Each row is a point. To make a cloud, some directions were put in groups of two or more. Within a group, all points are equally far from the middle, so they leave a hole (a ring in 2 directions, a hollow ball in 3). The other directions are filled evenly. Then the cloud was stretched, turned, moved and blurred a little. Count the holes, and give their numbers of directions, smallest first.
In the rows, 128 means zero.

Cloud:
[[181 144 142]
 [109 155 149]
 [ 94 103 125]
 [148  82 149]
 [183 119 130]
 [110  94 164]
 [123 154 115]
 [116 139 105]
 [123  99 104]
 [164 132 106]
 [124  95 107]
 [134 125  98]
 [109 157 143]
 [104 118 109]
 [178 106 125]
 [134  79 149]
 [146 152 170]
 [114  87 159]
 [132  91 169]
 [ 98 113 114]
 [108 147 163]
 [130 109 180]]
Holes: 1 (3)

Cloud (29 x 4):
[[108 163 131  92]
 [146  90 114 149]
 [139  87  98 142]
 [145  99 152 145]
 [124 173 158 119]
 [114 172 153 114]
 [147 159 131  78]
 [147  86  99 138]
 [125 158  99  86]
 [111 161 135 155]
 [157  94 115  77]
 [104 114 141 151]
 [144 108 165  92]
 [ 95 114 152 118]
 [112  97  97  89]
 [160 109 154 144]
 [106 150 131 158]
 [177 106 119 140]
 [156 163 116 151]
 [127 100 166 112]
 [ 97 160 149 129]
 [155 162 154 144]
 [157 162 113 151]
 [150  89 115 149]
 [180 137 116 140]
 [125 142  78 133]
 [135 171 163 122]
 [101 136 103  88]
 [ 89 121 144 108]]
Holes: 2 (2, 2)

Cloud:
[[160 153 151 161 144 111]
 [ 97 137 101  97 130 141]
 [167 115  97 105 167 142]
 [101  96 141 156 122 128]
 [120 143 176  72 115 165]
 [132  76 125  84 109 163]
 [165  87 170 140 147 163]
 [148 118 135 179 141 154]
 [123 137 156  94  85 115]
 [145 124 160 174 122 135]
 [ 99 115 147 136 133 102]
 [ 98  98 120  79 134 161]
 [107 108 129 101 117 131]
 [108 111 178 103 125 170]
 [148 140 116 150 137 143]
 [123  80 158 117 174 176]
 [157  95 151 120 170 178]
 [133 115  92 133 112 184]
 [135 153 134  78  97 139]
 [135 119 134 168 130 180]
 [133 166 131 120 116 165]
 [ 91 157 133 148 139  99]
 [138 108  87 159 152 125]
 [173 130 156 122 138 153]
 [128 142 149 152 150 154]
 [135 103 114 158 146 129]
 [102 107 152 119  78 157]
 [117  95 145 106 106 109]
 [120  99 138 111 143 134]
 [109 109 147 165 138  99]
 [ 96 110 158 148 129 150]
 [154 116 135 114 180 113]
 [ 96 103  97 157 155 169]
 [125  96 160 134 148 136]
 [147 131 155 106 155 156]
 [130 104 126 103 182 159]
 [146 100 131 135 160 154]
 [126 160 137 108 124 150]
 [167 160 159 141 130 193]
 [171  82 120 139 116 138]
 [108 153 172 134 100 181]
 [143 142 130 162 114 157]
 [147 140 142 125 126 185]
 [130 129 163 105 174 156]
 [ 80 133 144 153 158 162]
 [156  98 146 163 159 133]
 [127  82 174  87  85 119]
 [ 93  90 144 113 135 175]
 [139 141 138 172 149 159]
 [128 157 155 132 106 158]]
Holes: 0

Cloud, 89 rows:
[[128 151  98 156  76 122 133 129]
 [ 83 146 125 110  97 124 114  84]
 [125 151 117 129  93 142 119 203]
 [129  83 100 105  96 103 104 127]
 [126 117 145 135 100 126 145 162]
 [122 149  99 167 128 162 101 154]
 [ 87 134  86 151 153 151  95 145]
 [113 169 120 102 114 160  98 129]
 [162 124 126 141  86 125 122 144]
 [124  82  96 111  82 137  79  98]
 [ 90 118 155 132 144 119 108  91]
 [139 142 103 101 141 128  96  80]
 [105 120  77  89  96 135 101 164]
 [ 79 115  88 161 134 110  92 146]
 [124  98 105 133 152 128  72  90]
 [118  99  68 136 129 113 124 139]
 [111 147 156 115 169 110 154 105]
 [140 155 131  99 103 132 171 146]
 [ 83 140 132 143 112  95  90 137]
 [129 152 136 115  78 123 141 131]
 [120 101 151 135 102  95 110 159]
 [ 89 106 124  73 143 136  94 154]
 [ 90 131 131 122  96 149  89 102]
 [ 73 146 132 120 129 115 115  97]
 [114 175 129 120 128 127  98 113]
 [143 110 126 132 163 150 139  96]
 [117 148  88 142  92 157 132 164]
 [110 117 144 116 118 178 161 151]
 [ 99 130  84 101  92 155 114  92]
 [115 114  72 135 150 120  92 178]
 [159 140 135 113 131 186 133 158]
 [137 138 147 117  75 146 112 159]
 [147 124 118 115 114  88 159 101]
 [120 110  71 122  72 143  93 125]
 [120 152  70 107 101 149 143 168]
 [126 149 143 153 155 137 124 180]
 [110 110  93 100 123 175  75 138]
 [ 82 135 129 147 147 163  98 151]
 [107 125 137 150 120 159 161 143]
 [110 122 141 121  86 147 165  81]
 [158 103 145 135 113 156 119  95]
 [127 155  83  78 107 157 123 113]
 [114 115 158  82 153 127 116 121]
 [133 144  76 164 110 150 128 108]
 [119  69 108 136 107 164  85 127]
 [ 92 159  97  92  92 143 134 103]
 [118 110 100  89 151 161 116  92]
 [128 162  75 105 108 141 160 159]
 [100 104 102 111 160 128  66 138]
 [132 161 117 118  97 150 167 152]
 [143 131 149 148 161 154 113 182]
 [ 99 143 154 137 129  88 126 101]
 [134 113 101  74 149 180 136 121]
 [161 141 122  93 103 153  94 127]
 [128  86  75 144 118 122 125 123]
 [149 119  78 105 115 166 131 150]
 [125 124 142 132 103 145 163 148]
 [136 115  74  99  97 155 119 109]
 [104 145  53 120 109 112 161 114]
 [115  78 131 135 129 167 115 128]
 [124 156  95 116  75 153 129 128]
 [132 145  89 147  87 146 119 162]
 [ 88 104 122 100 145 135  90 111]
 [140 147 121 160 128 116 123 156]
 [ 86 104  79 142 153 125 150 118]
 [ 89 158  71 126 122 120 155 153]
 [ 76 120 119  95 133 124 100 122]
 [109 136  89 140  97 157 108 206]
 [120 144  91  60 156 136 113 135]
 [ 93  92 129 145 144 128 119 190]
 [ 92 101 116  91 138 127  69 146]
 [145 144 160 103 129 132  98 110]
 [136 124 172  83 122 145 101 150]
 [138 161 105 151 129 145 170 122]
 [ 98 144  90 137 159 166  83 169]
 [104 123 104 165  75 155 115 119]
 [136 100 138 141 105 103 139 134]
 [137 124 155 127  66 132 109 123]
 [135 147 152 107  89 110 115 122]
 [140 100 121 153 135  93 135 110]
 [148 110 110 103 152 176 155 131]
 [119 160  83 131 121 181 154 133]
 [ 86 123 141  94 114 114 122 157]
 [129 171  98 138 161 137 163 139]
 [125 147 154 138 165 121 136 110]
 [ 98 106  63 134 106 134 159 103]
 [112 101 134 162  92 126 147 116]
 [124 172  96 104 103 175 154 100]
 [137  95 147  93 107 114  93 102]]
Holes: 2 (3, 3)

Cloud (100 x 9):
[[ 60 115 125 105 115 145 122  99 142]
 [112 171  84 110 120 133 127 131 190]
 [114 161 127 157 152 141 169 125 126]
 [113 145 115 104  83 132 114 114 113]
 [ 86 119 127 117 120 131 162 136 101]
 [130 126 114 162 121 112 152  98 141]
 [151 128 157 119 167 170 143 121 136]
 [ 90 150 126 114 149 181  94  69 145]
 [ 83 122  95  89 157 145 148 115 111]
 [143 122  90 143 105 187 118 101 145]
 [127 150 150 138  98 113 106 139  99]
 [105 131 128 104 153 153 133 150  97]
 [ 89 142 152 151 105 106 130 141 127]
 [124 187 113 105 122 139  87 152 147]
 [ 97 135 103  95 112 124  70 119 119]
 [128 126  87 110 126 172 126 182 161]
 [ 90 149  90 150  91 133 114 142 137]
 [121  93 141 145 108 150  91 115  93]
 [107 128 102 119 159 174  75  99 118]
 [111 140 138  93 117  89 122 130 151]
 [173 169 144 155 162 150 118 137 138]
 [110 123 153 138 134 187  80  74 139]
 [128 155 129 140 155 212 104 127 137]
 [156 155  98 130 129 200 103 121 169]
 [125 103 126 122 154 124 110 158 178]
 [110 174 114  99 112 131 124 116 199]
 [123 150  92 133 109 101 130  92 138]
 [140  98 108 116 145 167 137 156 100]
 [116 194 127 149 127 112 124 149 156]
 [127 161 115 113 180  95 120 135 130]
 [148 181 125 151 130 104 127 128 106]
 [ 96 158  95 151 172 135 147 119 116]
 [113 101 116 133 124 210 106  89 161]
 [138 149 125 150 113 128  63 141 120]
 [160 123 133 145 123 180 113  80 135]
 [166 139 118  84 133 134 129 130 136]
 [131 101 118 171 139 138 163 111 120]
 [ 75 145 144 164 108 120 114 122 146]
 [107 126 104 110 125 169 164  98 178]
 [129 154 134  92 122 104 113 109 164]
 [106 133 110 130 154 185  74 104 119]
 [105 132  62 109  91 151 136 121 147]
 [163 136 118 137 130 150 138 188 140]
 [110 157  90 104 148 151 166 150 167]
 [128 125 136 115 107 142  68 119 153]
 [119 145  88 114 156 153 162 140 179]
 [142 157 137  82 125 134 148 131 153]
 [135 139 118 132 164 139 118 157 204]
 [123 109 117 137 125 153 177 114 148]
 [100 144 135 134 134 142 149 142  88]
 [ 97 169 117 132 134 156 130 146 103]
 [121 148 109 158  94  97 129 127 142]
 [145 150 154 114 155 102 144 120 141]
 [114 146 122  97 136 122  70 116 154]
 [110 160 104 177 145 124 132  99 139]
 [114  90 120 128 126 150  74  98 127]
 [127 129 167 136 144 191 126 164 135]
 [ 99 174 121 134 108 181 134  92 150]
 [147 114 132  94 114 190 131 140 160]
 [148 145 158 132 129  83 120 120 121]
 [141 167 121 133 124 132  98 172 104]
 [115 142 105 124 168 115 161 140 173]
 [ 84 120  95  92 121 162 160 151 160]
 [137 146 128  78 118 122 134 158 133]
 [155 143 152 159 160 125 107 169 162]
 [ 99 163  97  94 125 148  91 152 122]
 [ 61 139 121 133 111 166 110  91 132]
 [145 137 183 156 135 131  90  95 150]
 [106 146 121 133  88 123 119 125  92]
 [139 146 176 158 152 111 113  98 124]
 [ 94 105 119 128 129 197  85 115 174]
 [136 103 103 128 137  96 145 134 161]
 [140 201 135 126 150 127 114 151 158]
 [160 134 108 140 137 147 153 180 147]
 [106 134 145 137 168 177  91 146 134]
 [116 194 156 141 119 133 105 149 151]
 [109  86  95 124 148 162 134  97 156]
 [153 156 132 155 130 180 114 118 104]
 [152 132 180 178 157 158 110  97 142]
 [145 156 130 129 167 145  79 136 177]
 [ 80 110 104 111  99 170 119 135 181]
 [120 101 131 157 104 194 138 107 143]
 [ 80 158 119 113 174 126 116 114 178]
 [ 94 157 161 123  89 135 121 120 162]
 [131  78 135 137 159 114 111 135 109]
 [150 155 119 163 162 188 128 136 173]
 [104 157 132  89 132 154  77 145 165]
 [116 139 129 173 131  85 139 107 132]
 [113 130  76 140 172 132 130 129 160]
 [159 144 114 103 130 134  81 117 169]
 [131  95 139 116 144 118  91 105 131]
 [118 148 120 128 151  92 155 167 172]
 [102  79  79 110 127 176 128 120 135]
 [104 149 114 171 136 112 113 166 159]
 [107 110 121 168 106 194 107 116 133]
 [ 92 141 181 155 169 138 137 106 124]
 [121  98 121 105 174 149 108 117 118]
 [120 106  93 120 139 122  93 139 173]
 [ 79 159 135 158 120 178 141 111 131]
 [128 175 120 155 112 107 134 109 139]]
Holes: 3 (2, 3, 3)
